Each wall is flat, endless, passes through zero and stands at right angles to its row. A trip goes straight from one point to another. List the walls that it crosses, first one first.

Walls:
(1): [0.32, 1.24, 2.48]
(2): [-0.45,  1.00, -1.49]
(3): [0.36, 2.10, 0.32]
(4): [-1.19, -1.12,  2.49]
(5): [-0.36, -1.43,  0.14]
(6): [-2.78, -1.10,  0.36]
(7): [-0.45, -2.25, -1.49]
Trips:
[-0.23, -0.24, -1.15] to [ 0.58,  0.47, -0.54] => 6, 5, 3, 7
[-0.08, -1.31,  0.50] to [-2.43,  0.29, -0.93] => 2

Walls:
(1): [ 0.16, -1.27,  0.17, -1.45, -0.45, -1.11]
(2): [-0.19,  0.24,  0.98, -0.40,  0.10, -1.68]
(3): [-1.01,  3.19, -2.73,  2.26,  1.78, -0.29]
(4): [-2.33,  0.81, -0.57, -0.73,  0.77, -1.00]
(5): [-0.62, -0.02, -0.32, -0.60, -1.25,  3.07]
(6): [-0.88,  0.45, -2.51, -1.01,  1.42, -0.86]
Trips:
[-0.82, -2.00, -1.01,  0.54, -1.17,  1.96] to [ 2.11,  0.59,  0.49, -1.04, -2.81,  1.14] => 1
[-0.99,  0.01,  1.17, -2.08, -0.90,  0.01] to [-1.19,  1.07, -0.50,  0.41, -1.31, -0.50] => 6, 3, 1
[ 1.14, -0.63,  1.82, -0.24, -0.80, -1.37] to [ 1.27, -1.01, -2.48, -2.18, -0.26, -1.57] => 6, 4
[-1.96, -0.28, -0.43,  0.39,  2.41,  0.46] to [-1.13, -0.28,  0.57,  0.09,  0.07, -0.23] => 2, 1, 3, 6
[ 0.91,  2.17, -2.55, -0.52, -1.38, -0.95] to [ 0.40, -0.15,  0.11, -1.91, -1.54, -0.19] => 1, 5, 2, 3, 4, 6

Walls:
(1): [ 1.70, -1.46,  0.87, -1.09, -0.19,  0.88,  1.58, -0.59,  0.99]
(2): [-1.39,  0.14, -0.77, -1.53, -0.94, -0.54,  1.14,  2.05,  0.38]
(3): [-1.94,  3.45,  1.77, -3.12,  0.58,  1.11,  1.08,  0.28, -0.07]
(4): [-0.52, -1.24,  0.72, -0.10, -0.25,  0.85,  2.55,  0.47,  0.53]
(5): [-0.76,  2.50,  1.82, -1.00, -1.66,  0.55,  1.11,  1.82, -1.15]
(6): [-0.92, -0.45,  1.70, -0.62, -0.17,  1.43, -0.93,  0.78, -1.82]
Trips:
[-1.03,  2.42,  2.48,  0.38, -2.00,  0.50, -2.04,  0.15,  1.41] to [ 0.18, -0.16,  0.77,  0.69,  0.35,  2.17,  0.15,  0.07, -1.23] => 4, 1
[ 2.45, -0.76, -0.68,  0.60,  2.62, -1.84,  1.80, -0.09, -1.05] to [-0.23, -1.85, -2.64,  2.00, -0.58, -0.11,  0.29, -0.44,  0.84] => 1
[ 1.89, -2.02, -2.24, -1.12,  1.09, -0.69,  1.45,  0.48, -1.11] to [ 2.78, -1.24,  1.76,  0.43, -0.50,  0.61,  2.70,  0.58,  1.04] => 2, 5
[-0.81, -1.69, -0.75, -2.05, -1.66,  0.13, -2.41,  1.62, -0.25] to [ 0.88,  0.18, -1.65,  1.18,  1.19,  1.14,  1.47,  0.38,  1.28] => 5, 1, 4, 6, 2
[ 0.45, -0.28,  0.73,  0.61, -1.43,  1.40,  1.81,  0.65,  0.75] to [ 1.68, -0.58,  2.64,  1.41,  2.20, -0.67, -1.38, -1.78, -0.87] => 3, 2, 5, 4
[-1.10, -1.31, -3.95,  4.22, -0.43, -1.28,  0.14,  2.20,  0.16] to [ 1.70,  0.21, -0.91,  1.85, -0.11, -1.24,  0.34, -0.98,  0.48] => 2, 1

Walls:
(1): [-1.17,  0.27, -0.75, -0.86,  0.03,  0.95,  0.34, -0.76,  1.09, -2.99,
  2.25,  0.54]
(2): [ 2.50, -0.58, -1.04, -1.96, -0.94,  0.27,  0.74,  1.52,  1.29, -1.45,
  0.09,  0.19]
(3): [ 1.47, -1.54,  0.18,  0.70, -2.67, -0.22,  1.75, -0.58,  0.47, -1.76,
 -0.75,  2.31]
(4): [-1.11,  1.54,  1.16,  0.14,  1.05,  2.49, -0.46,  2.16,  1.01,  1.70,
  2.39, -0.65]
(5): [ 1.58,  0.47, -0.25, -1.06, -0.29,  0.61,  0.29,  0.60, -2.72,  0.30,
  2.23,  0.86]
(6): [ 0.85, -0.10, -0.97,  0.16,  0.00, -2.28,  1.57,  1.27, -2.26,  1.44,
 -0.06, -1.82]
(7): [ 1.32,  1.61, -0.92,  2.21,  0.07,  0.73, -1.34, -1.68, -0.35,  1.80,
  2.01,  0.22]
(8): [-0.73, -0.07,  3.66,  0.65,  0.55,  0.96, -1.84,  2.62, -1.46, -0.50,
 -1.45, -0.08]
(9): [ 1.74,  0.70, -0.04,  0.88,  1.79, -0.91, -1.30,  0.82,  0.01, -1.25,
  0.00,  1.27]
Trips:
[ 0.16, -0.52,  1.26, -0.07,  1.68, -0.77,  0.32,  2.57,  0.75,  1.33,
  2.94,  1.97] to [-1.35, -0.83, -0.22,  0.81, -0.56,  0.73, -0.35, -0.43, -0.63,  0.54,
 -1.61, -1.53] => 1, 2, 7, 9, 5, 4
[-0.66, -1.02, -0.84, -1.16,  0.19, -1.25,  0.68, -0.67,  0.64,  0.44,
  2.02,  3.92] to [-0.12,  1.44, -3.08,  0.43, -2.40,  1.85,  1.22, -0.30,  0.78,  0.63,
 -1.18, -3.16] => 9, 6, 5, 4, 3, 1

Walls:
(1): [-0.49, -1.16, -1.43,  0.10, -0.10,  0.20, -0.76,  0.94, -0.04, -1.93,
 -0.24, -2.20,  2.04,  0.68]
(2): [ 0.23, -0.65, -1.16, -0.48,  0.50, -0.19,  1.67,  1.54, -0.07,  0.96,
 -0.90,  0.86,  2.19, -0.43]
(3): [-0.04, -1.44,  0.75,  2.16, -1.65, -0.73, -0.95, -0.61,  0.44, -1.45,
 -0.60, -1.02, -0.76,  0.16]
(4): [-1.65, -0.01,  2.71,  2.01,  1.68,  1.95, -0.89, -2.29, -0.33, -0.42,
 -0.49,  0.30, -2.31,  1.13]
(5): [ 0.97,  0.28, -1.18, -0.19, -4.45, -2.45,  2.81, -0.22, -2.61, -0.97,
 -0.52, -1.11, -0.43, -1.19]
(6): [ 1.55, -0.24, -0.14, -0.95, -0.58,  1.49, -0.04,  0.04,  1.53, -2.36,
  0.45, -1.01, -2.04, -0.86]
(7): [-2.15,  0.80, -0.14,  1.69,  0.59, -0.65, -2.41,  1.49, -1.47, -1.56,
  0.86,  1.15,  0.92,  0.41]
(8): [-2.53,  1.52, -1.02, -0.39,  1.05, -0.36, -1.28, -1.31, -0.32, -1.97,
 -2.27,  2.87, -0.24, -1.28]
(9): [-0.77,  0.99, -0.46, -0.85, -0.63,  0.67,  3.41, -2.33, -0.21,  0.00,
 -1.05,  2.81, -1.13, -1.40]
(10): [-0.22, -0.42,  0.59,  0.85, -1.21,  2.24, -0.82, -1.62,  1.61,  0.15,
 -0.84,  0.53,  0.53,  3.83]
(11): [ 0.54,  1.23,  0.99,  0.65,  2.61,  0.42,  0.74, -0.70,  0.80, -2.34,
 -3.45, -0.77, -1.22,  0.39]
Trips:
[-0.31,  0.65,  1.91, -0.54,  0.84,  1.57,  1.58, -0.53, -1.34, -0.05,
  1.62, -1.91, -1.60, -0.32] to [-0.90,  0.80, -1.10,  0.96, -0.28,  3.38, -2.54,  0.07, -1.09, -1.27,
  0.41,  2.01,  0.72, -1.74] => 5, 7, 8, 11, 10, 1
[-1.05, -0.34, -0.45,  0.45, -1.35,  0.35,  0.04,  0.45,  0.31,  1.10,
 -1.00,  2.20, -1.33, -2.68] to [ 0.52,  0.42, -3.19,  0.22, -0.72, -1.65, -1.51,  3.19,  0.70, -0.52,
  1.55,  2.00, -0.85, -2.22] => 7, 6, 3, 9, 1
[ 0.17, -1.73,  0.07, -0.91,  1.84, -1.16,  0.77,  1.15, -1.62, -1.63,
  3.09,  0.37, -1.46,  1.71] to [-3.84,  1.26, -0.87,  1.98, -0.60, -1.93, -0.98,  0.98, -1.18,  0.89,
  0.16,  0.09,  0.70, -0.47] => 6, 5, 8, 3, 4, 2
[ 1.56, -1.16, -0.64, -1.91, -0.25, -1.70,  0.63,  2.34,  1.91,  0.19,
  3.23, -1.86, -1.19,  2.62] to [ 1.10, -1.15,  0.87, -0.51, -0.05, -1.73, -0.59, -0.77, -0.20,  0.75,
  1.17,  0.19, -1.04, -0.72] => 3, 1
[ 2.17,  0.27, -0.55, -2.37,  2.38, -1.96, -2.74,  1.59, -1.39,  1.33,
 -0.30,  0.46,  1.15,  1.59] to [ 0.33,  0.87, -1.40, -0.70,  1.27,  1.79, -0.14, -0.95,  0.01, -0.36,
  0.66,  1.67,  1.78,  0.90] => 8, 10, 9

Walls:
(1): [ 2.03,  0.33, -0.50,  0.16,  2.14, -1.98,  0.30, -0.04, -2.60,  0.40,
 -3.03,  0.96,  0.21,  1.50, -1.52,  0.96,  2.65,  2.98,  0.49,  0.57]
(2): [ 0.23,  1.00,  1.21,  0.79,  0.18, -0.33, -0.01, -2.12, -3.50,  1.01,
 -3.48,  1.37, -0.17,  0.76,  1.48, -2.11,  1.13, -0.75,  1.58,  1.37]
(3): [ 2.55, -2.32, -1.68, -1.08,  1.22, -0.42,  1.53,  0.35,  0.24,  0.98,
 -0.29,  0.37, -2.04,  0.91,  0.53, -0.85, -1.07,  0.28, -0.07,  0.26]
(4): [-0.26, -1.42,  0.29,  0.51,  0.09, -0.43,  1.93, -1.39,  0.82, -2.67,
 -0.05, -0.64, -0.41,  0.42,  0.45, -2.25, -0.94,  0.11, -0.78,  0.32]
(5): [-0.75,  0.38,  0.33,  1.57, -0.73,  0.90, -0.36,  1.66, -1.62, -1.49,
  1.07, -0.74,  0.15,  1.75,  1.07, -0.52,  1.15, -0.92, -0.74,  0.28]
(6): [ 1.26, -0.16,  2.06, -0.90, -0.59, -0.82,  1.34, -0.94,  1.07,  3.30,
  1.20,  0.49, -1.96,  0.86,  1.45, -2.08, -0.62,  1.69,  0.70,  0.80]
(7): [-0.09,  0.09,  1.79, -0.89, -1.47,  0.08,  0.31,  0.30,  2.97, -0.25,
  0.36, -1.39,  0.12, -1.47,  0.10,  0.53, -1.01,  0.83, -1.05, -1.39]
(8): [ 0.02,  1.91, -0.63,  0.93,  0.48,  1.12,  0.02,  0.89,  0.28,  1.64,
  0.36,  1.59,  0.54, -0.74, -1.22, -3.13,  1.11,  0.34, -0.07, -2.36]
(9): [ 0.69,  1.39, -0.75, -0.83, -0.02,  0.34,  0.89,  0.52,  0.84,  3.70,
  0.54,  2.42,  0.41,  0.18, -1.91,  3.17, -1.37, -1.82, -0.17, -2.26]
(10): [-0.06, -0.33,  0.73, -0.87, -2.38,  0.39, -0.75, -1.25,  0.74, -1.53,
 -0.45, -0.69,  1.45, -0.38, -1.70,  1.44, -0.76,  0.88, -1.38,  2.12]
(11): [-2.46,  0.76, -0.71,  0.94, -3.04, -1.98, -0.15,  1.84, -0.11, -0.87,
  0.68, -2.15,  2.14, -1.25, -1.79,  1.53,  0.74, -0.73, -1.52,  1.78]
(12): [-0.66, -0.04, -0.12, -0.35,  0.86, -0.70,  3.48, -0.10,  1.56, -0.60,
  0.69, -1.14, -0.02, -0.22, -0.18,  0.95,  0.67,  1.38,  2.17, -0.29]
Trips:
[ 0.54,  0.92, -1.13, -0.33, -0.94,  0.83,  1.28,  1.72,  0.01, -0.92,
  2.90,  0.23, -0.21, -0.27,  0.53,  0.85, -3.38,  0.47,  1.61,  0.69] to [-0.18, -1.03,  1.39, -1.36, -1.54,  0.47,  0.71,  0.62,  1.67, -0.12,
 -0.48,  0.16, -0.80, -1.65,  0.15, -0.85, -1.19, -0.50,  0.36, -0.89] => 5, 11, 8
[ 0.78,  3.06,  0.35, -0.06,  0.29,  0.25, -0.37,  0.75, -1.48,  0.34,
 -1.55, -0.99,  2.18,  1.07,  1.64, -0.59, -0.04, -0.39, -1.08, -2.16] to [ 0.99, -1.82, -1.07,  0.35,  0.65, -0.88, -0.05, -0.11, -0.51,  2.81,
 -0.26,  0.46, -0.94, -0.20,  0.49,  0.18,  0.36,  1.89,  0.99,  0.87] => 6, 3, 5, 12, 8
